Every row gives one point. Examples show where two turns around zero, p and q, send a point. Where does a point land after both, in the order given? Backwards means that the second turn is done in reverse. Each puzzle has new turns, and all numbers are rounded.
(in the rows, 128 means zero)

Turn p:
[158 126 166] -> [123 171 106]
[136  96 111] -> [120 137 163]
[135 134  71] -> [165 106 166]
[ 77 190  82] -> [164  44 112]
[118 125 197] -> [ 85 152  79]
[143  97 140] -> [110 156 142]
Turn q:
[147  98  84] -> [ 93 110 169]
[ 76 179 165] -> [195 123  81]
[129  93 164] -> [ 95 137  91]
[161 142  98] -> [129 142 173]
Where do these land?
q, then p backwards: [164 149 171] -> [177 123 161]
q, then p: [146 130 208] -> [193  78 130]
p, then q: [130  96 133] -> [150 125 104]
p, then q: [104 141 105] -> [ 93 125 121]
q, then p: [145 150  74] -> [100 169  94]
q, then p backwards: [ 80 102  78] -> [ 66 139  89]

Turn p:
[124 128 141 142 179 159] -> [116 116 119  90 155  91]
[108 130 144 132 155 115] -> [126  99 144 125 140 110]
[161 110 132 130 154  89] -> [121 101 150  95  96 142]
[103 134 120 155  79 130] -> [121 166 147 170 142 136]
[111  92  98 127  84 140] -> [163 180 141 147 117 128]
[116 187 103  97 177 105] -> [104  68  93 153 100  90]
[164  88 159 153 140 148] -> [127 144 143  66 147 147]
[131 142  97 131  75 143] -> [123 175 111 164 117 144]
[134 142 156  83 109 123] -> [152 102 103 143 136 163]
Turn q:
[149 148 135 114  98 147] -> [109 137 107 107 151 105]
[130 124 113 121  98 115] -> [146 130 105 136 148 121]
[ 31 120 145 169 167 145] -> [ 90 107 192 198 123 176]
[132 153 165  94 115 131] -> [105 131 121  88 159 144]
[152  84 114 156 146 125] -> [154 100 129 138  85 107]
[122 148 146 132 127 110] -> [133 133 149 116 148 136]
[159  78  89 118 163 122] -> [161 120  99 131  62 129]
[149 169 117 120 111 129] -> [126 165 121 109 147 107]
Where do these land?
p, then q: [113 173 135 107 120  95] -> [133  92 138 169 113 105]
q, then p backwards: [162 170 145 161 111 160] -> [106 122 112 179 171 147]
q, then p: [100 113 118  74 146 130] -> [128 175  94 136 138 100]
q, then p: [102 117 151 157 112 132] -> [134 123 163 101 146 118]
p, then q: [165 122 143  98  94 152] -> [ 97 163 100 130 104 101]
q, then p: [119 103  61 143 156 116] -> [ 77 174 133 138 125 167]
q, then p: [135  99 144 156 157 111] -> [150 142 141 109 140 170]

Turn p:
[157 142 126 139 118 135 156 174 187] -> [107 161 122 108 127 126 178 160  81]
[119 113 157 139 137 132 165 192 147] -> [153 184 104 108 123 104 143 130  87]
[144 121  82 106 160 141  90 135 115] -> [126 107 134 148 182 104 127 154 155]
[113 109 152 164  67 112 148 122 146] -> [127 133  91  90  80 165 145 108 124]
[110  43 131 169  31  75 141 110 106] -> [151  83  44  62  66 146 150  81 168]
[136 119 158 173  70  53 142 115 126] -> [142 117 112 106  41 145 175  98 150]
[164 129 144 124 182 179 119 101 121] -> [119 136 191 117 184 125 111 109 126]
[ 97 177 125 120 138 147  62 121 110] -> [132 137 139 194 152 169 104 141 159]
[120 170 133  95 196 126  99 129 124] -> [121 154 174 187 148 101 103 143 140]
[146 159 127  97 126 147 148 146 102] -> [141 110 139 158 144 121 131 124  82]
[118 134 127  73 150 140 117 104 145] -> [ 82 127 135 156 146 110  95 122 126]
[111 120  75 136 161 149 148  87 107] -> [135  89 152 102 142 120  74 162 138]
Turn q:
[118 105 134  79 124 107 134 136 139] -> [123 108  88 138 122 142 128  97 148]
[101 151 168 167  98 156 172 120  81] -> [172 141 201 146 158 137 161 108 125]
[164  96  91 167  78  96 136 154 109] -> [123 120 164 142  89 132 116 172 196]
[152 101 158 160 127 160 111 139 133] -> [ 90 160 154 134 160 129 112 135 139]
[122 146 134  65 175  96  82  99 151] -> [128 114  54  98 119 147  92 105  80]
[165 145  89  71 125 188 154 150 143] -> [110 136  76 194 128 119 177 163 110]
[ 62 158 150  95 128 136  83 120 141] -> [147  81 100  96 185 137 125 108  93]
[166 140 139 168  85 128  94 107 165] -> [137 139 144 143 153 102  61 167 138]
[158 136 105 175 173 132 147 126  77] -> [119 172 174 109  80 138 153 152 105]
[ 77  87  75 109 114  88 165 102 120] -> [172 110  97  92  92 117 166 109 188]
[123 142 166 152 182 122 130 156 149] -> [ 84 127 155 116 125 108 117  91  87]
Where do these land?
p, then q backwards: [110 119 157 141 111 149 146  98 149] -> [135 112 151 126 166 102 105 122 112]
q, then p: [143 141 110 167 139 136 178 187 129] -> [154 154 101 108  59 140 127  97 115]
p, then q: [144 172 172 144 166 152 102 158  93] -> [125 177 176 150 125 124  99 122  73]
q, then p: [134 139  97 104 159  98 123  78 149] -> [122  65 110 158 137 128 157 146 134]
q, then p: [119  96 164  74 159 116 115  99 136] -> [ 98  81 150 136 154 147  88 159 144]
p, then q: [150  82 107 113  93 150 136  89 160] -> [134 119  73  93 139 135 172 101 147]
p, then q: [123 161 160 110  65 156 113 141 156] -> [159 153 155 111 150 117 192 158 117]
q, then p backwards: [147 156 112 184  67  69  92 155 147] -> [ 99 150  61 130 178 113 148  65  92]
q, then p backwards: [116  99 116  87 165  99 141  88  67] -> [114 114 174 193  68 120 132 137 133]
q, then p backwards: [ 94 115  86 155 157 155 135 189  93] -> [205 136 105 150 115 104 131 113 177]

Turn p:
[100 134 108 169 138 135 147 140  61 150 109  94] -> [156 136 100 128 142  70 160  97 121  83 157 133]
[148 121 138 106  86 159  80 146 161 123 150 135] -> [111 116 167 142 153 159 103 130 154 126  74 133]
[139 180 131 109 129 130 129 153 142 124 129 151] -> [122 138 155 139 128 112 143 158 112 160 101 144]
[167 123 170 124  94 142 117 129 194 124 106 142] -> [ 98 116 154 156 153 170  91 183 123 130 115 110]
[179 109 142  96  61 102 120 108 124 126 122 147] -> [ 68 111 162 145 148 174 133 131 160 136 157 148]
[156  95 152 117 106 142 113 133 128  87 100 169] -> [ 94  77 153 169 119 138  93 126 131 137 136 125]
[117 145  77 104 199 170 148 126 134 151 139 108] -> [157 166 102  83 111  65 113 136 155 154 105 108]
[152 111 177 138 120 124 165 130 152 144 156 131] -> [141 107 148 102 164 162 122 154 110 141 153 106]
[134 116 156  82 110 124 101 148 125 109 163 164] -> [119  90 179 132 117 158 138 110 142 159 100 129]
[101 119 114 121  90 137 144 126 156 112 127 151] -> [104 151 138 146 140 144 105  98 106 147 121 113]
[123 129  89 191 151  91 136 112  81 103 141  96] -> [148 123  67 102 116 112 138  98 104  98 158 184]
[ 99 107 108 164 162  65 149 141 102 140  98  68] -> [132 124  40 109 119 116 181 118 107  90 154 113]
[102 132 105 155 161 114 110 112 109 165 125 146] -> [179 151  96 149 110 123 144 117 146 131 141 137]
[ 77 170 124 116 185 156 131  89 123 135 128  90] -> [164 185 130  91  73  90 127 137 124 101 118 110]
Turn q:
[158 144 124 150 132  95 169 147 113 152 123 110] -> [127  99 129 139  99 113 122 111 161 108 107  87]
[111 102 133 119  90 138 114 129  98 158  73 148] -> [113 148 119 160 145  60 156 133 110 136 123 139]
[164 128 163 114 146 117 123 145 113  95 126 134] -> [161 125 143 136 138 127  99 146 160 105 117 151]
[ 96 120  94 149 100 144 149 132 112 102 190 133] -> [139 113 102 128 169 172 121 108  84 143 117  88]
[ 94 126 151 118 109 157 142 143 145 144 125 132] -> [117 152 105 138 146 126 148 148 127 124 162 109]
[124 107  84  85 144 140 115 142 141 106 121 142] -> [141 146 142 119 124 116  82 130  93 156 155 137]
[ 72  69 137  62 144  99 148 119 124 146 121 124] -> [139 184 142 119 104 102 130 176  63  94 129 102]
[140 170 180 165 183 126  49 153 123 153 128 159] -> [ 86 150  87 136 114 148 109 113 185  93 112 215]
[156 137 168 161 182 152 115  95 174 139 153 175] -> [151 161 123 129 101 186 155  88 167 111 153 181]
[113 126  86  99  83  95 144 123 137  89 140 129] -> [160  86 122  94 139 113 118 143  78 145 135 105]
[190 118 110 122 102  97 100 156 157 142 107 111] -> [146 106 116 123  85  90 112 147 165 180 113 137]
[107 162 131 134 118 137 163 116 111 127 125 126] -> [112 110 135 122 155 127 145 112 127 101 142 102]
[185 162 112 129  96 140 125 112 119 139 144 102] -> [130 106 139  94 144 121 136 105 175 167 104 112]
[ 84 120 119 183 162 154 137  80 125 100 115  65] -> [ 72 105 191 156 128 190 160 133  97 129 125 125]
Where do these land?
q, then p: [137 123  70 132 166 125 102 129 146 155 156 153] -> [121 179 165 153 123 138 127 111 173 112 138 153]
q, then p: [ 31  76 103 155  97 146 122 160 129 136 145 145] -> [171 146  95 120 142  49 156  71 132 100 141 170]
q, then p backwards: [155 132 131 149  95 153 134  78 131 147  81 140] -> [125 147 118  99 117 111 134 161  63 151 134 151]
q, then p: [ 91 152 132 131 125 146 115 123 156 148 134 144] -> [138 158 138 104 123 113 127  93 124 155 120 133]
q, then p: [126 128  87 136 119 101 106 154 148  92 109  71] -> [145  98 122 159 159 146 153  93 161 105 109  87]
p, then q: [140 121 146  99 114 160 101 153 144 164 150 123] -> [120 139 154 150  97 132 131 163 162 123 162 141]
q, then p: [139 113 152 100 102 140  92 151 107  88  55 137] -> [174  80  93 159 123 157 166 146 107 172 126 140]
p, then q: [121 154 150 150  98  70 117 137 115 129 134 117] -> [151 131 142 161 167 136 123  91 122 104 146 101]
q, then p: [159 147 163 161 162  84 189 151 124 104 135 152] -> [ 87  88 115 120 134 158  48 131 115 105 119 153]
q, then p: [149 147 143 138 123 165 133  69 120 126 160 126] -> [132 145 154 102 110 109  98 167 127 146 153  90]
q, then p: [146 124 137  63 126 133 156 150 119 110 127 140] -> [122  96 126 104 113 144 151 169 139 128  96 159]
q, then p: [148  88 137 110 179 141 152  45 120 129 134 115] -> [115 118 211 125 128 117 128 180  96 108 167 122]
p, then q: [124 157 113 141 158  99 146 165 105 136 144  99] -> [160 120 146 121 112  88 104 105 115 106 128  91]
